Rows are points. To make a cloud, some directions were put in groups of two or more. Within a group, all points are equally far from the middle, so they leave a hole (a ring in 2 directions, a hollow ball in 3). The other directions are filled evenly. Then the cloud was stretched, turned, moved and blurred a little. How many holes are there, and how many directions does each take, smallest first?

Cloud (19 x 3):
[[ 0.18 -0.43  0.18]
 [-0.23  0.30  0.32]
 [-0.18  0.35  0.28]
 [-0.55  0.07 -0.03]
 [-0.18  0.13 -0.68]
 [-0.14 -0.06 -0.67]
 [ 0.23  0.39 -0.12]
 [-0.55 -0.11 -0.19]
 [ 0.30 -0.27 -0.18]
 [-0.17 -0.55  0.00]
 [ 0.02  0.13 -0.66]
 [-0.23 -0.12 -0.64]
 [ 0.08 -0.52  0.07]
 [ 0.08  0.07  0.48]
 [-0.51  0.13  0.09]
 [-0.12 -0.41  0.40]
 [-0.37 -0.45 -0.10]
 [ 0.00  0.44  0.17]
 [-0.11 -0.11 -0.66]]
Holes: 1 (3)

Cloud (27 x 4):
[[ 0.32 -0.46  0.49 -0.05]
 [ 0.57  0.19 -0.26  0.06]
 [-0.52 -0.45  0.22  0.06]
 [ 0.55 -0.43 -0.09  0.10]
 [ 0.08 -0.55 -0.33  0.05]
 [ 0.32  0.25  0.23 -0.35]
 [ 0.10 -0.27 -0.35 -0.41]
 [ 0.32 -0.60 -0.19  0.01]
 [ 0.07 -0.62  0.24 -0.36]
 [-0.38  0.41 -0.20  0.06]
 [-0.05 -0.49 -0.37  0.06]
 [ 0.06 -0.06  0.03 -0.59]
 [ 0.35  0.24 -0.35 -0.33]
 [-0.09  0.02  0.16 -0.53]
 [ 0.41 -0.56 -0.15  0.06]
 [ 0.44  0.00  0.44 -0.09]
 [-0.52 -0.34  0.25 -0.19]
 [ 0.60  0.23 -0.16 -0.20]
 [-0.43 -0.46  0.22  0.20]
 [ 0.11  0.35 -0.48 -0.05]
 [ 0.30 -0.65  0.28 -0.21]
 [ 0.10 -0.55 -0.32  0.03]
 [-0.16  0.44 -0.09  0.23]
 [ 0.13 -0.55 -0.32 -0.08]
 [ 0.01  0.32  0.32 -0.22]
 [ 0.14 -0.52 -0.27  0.18]
 [ 0.10 -0.51  0.52 -0.01]]
Holes: 2 (2, 2)

Cloud (49 x 6):
[[ 0.22  0.10  0.72  0.30  0.41 -0.02]
 [-0.14 -0.29 -0.12  0.19  0.15  0.07]
 [ 0.48  0.20  0.25  0.32 -0.29  0.53]
 [ 0.10  0.41 -0.15 -0.30  0.32  0.54]
 [ 0.06 -0.16 -0.33 -0.51  0.03  0.04]
 [ 0.33  0.12  0.37  0.20 -0.31  0.51]
 [-0.31  0.26  0.01 -0.29  0.40  0.18]
 [ 0.19 -0.17  0.29  0.36 -0.06 -0.31]
 [ 0.23  0.77  0.42 -0.02  0.14  0.08]
 [-0.24  0.35 -0.20 -0.33  0.18  0.60]
 [ 0.68  0.66  0.38  0.15  0.10  0.18]
 [ 0.76  0.43 -0.07  0.14  0.08  0.38]
 [ 0.40  0.01 -0.13 -0.17  0.65  0.13]
 [ 0.32 -0.32 -0.39  0.15  0.53 -0.07]
 [ 0.38 -0.16  0.47  0.46 -0.06  0.39]
 [ 0.05 -0.12 -0.13  0.05  0.69  0.04]
 [ 0.34 -0.05  0.04  0.15  0.02  0.77]
 [ 0.47  0.16  0.45  0.40 -0.14  0.09]
 [-0.37 -0.12 -0.11 -0.42  0.47 -0.16]
 [ 0.07  0.32 -0.12  0.00  0.55 -0.43]
 [-0.03  0.01 -0.55 -0.14 -0.08  0.06]
 [ 0.13  0.16 -0.08  0.02 -0.20  0.85]
 [-0.50  0.10  0.01 -0.13  0.09 -0.03]
 [ 0.12  0.20 -0.54  0.00  0.12  0.19]
 [ 0.34 -0.38 -0.44  0.17  0.37 -0.15]
 [ 0.39 -0.13  0.29 -0.06 -0.09  0.46]
 [ 0.59  0.34 -0.28  0.05  0.27  0.34]
 [ 0.14  0.10  0.56 -0.01  0.37 -0.39]
 [ 0.10  0.07  0.47 -0.25  0.44 -0.56]
 [ 0.50  0.31 -0.29  0.06  0.23  0.44]
 [ 0.22 -0.21  0.33  0.35  0.28 -0.73]
 [-0.20 -0.01  0.09 -0.18  0.49  0.69]
 [-0.42  0.06  0.21 -0.12  0.34  0.30]
 [ 0.22  0.27 -0.07 -0.35  0.03  0.67]
 [-0.38 -0.17  0.54 -0.11  0.02 -0.02]
 [-0.01  0.15  0.56  0.21  0.56  0.15]
 [ 0.02  0.30  0.34 -0.59  0.52  0.21]
 [ 0.21  0.30  0.53  0.37  0.14 -0.07]
 [ 0.26  0.14  0.29  0.19  0.71 -0.46]
 [-0.18 -0.12  0.37  0.30  0.10  0.23]
 [-0.21  0.15  0.55 -0.30  0.56  0.09]
 [ 0.69  0.71  0.21  0.05  0.14  0.38]
 [ 0.20  0.15  0.69 -0.20 -0.23  0.43]
 [ 0.32  0.25  0.48 -0.38  0.02 -0.13]
 [-0.18  0.37  0.47 -0.27  0.40  0.07]
 [ 0.13 -0.03  0.07  0.62 -0.03 -0.02]
 [ 0.40  0.35 -0.34  0.11 -0.16  0.53]
 [ 0.31  0.20  0.11 -0.30 -0.36 -0.06]
 [-0.10  0.16 -0.06 -0.25  0.36  0.71]]
Holes: 1 (3)
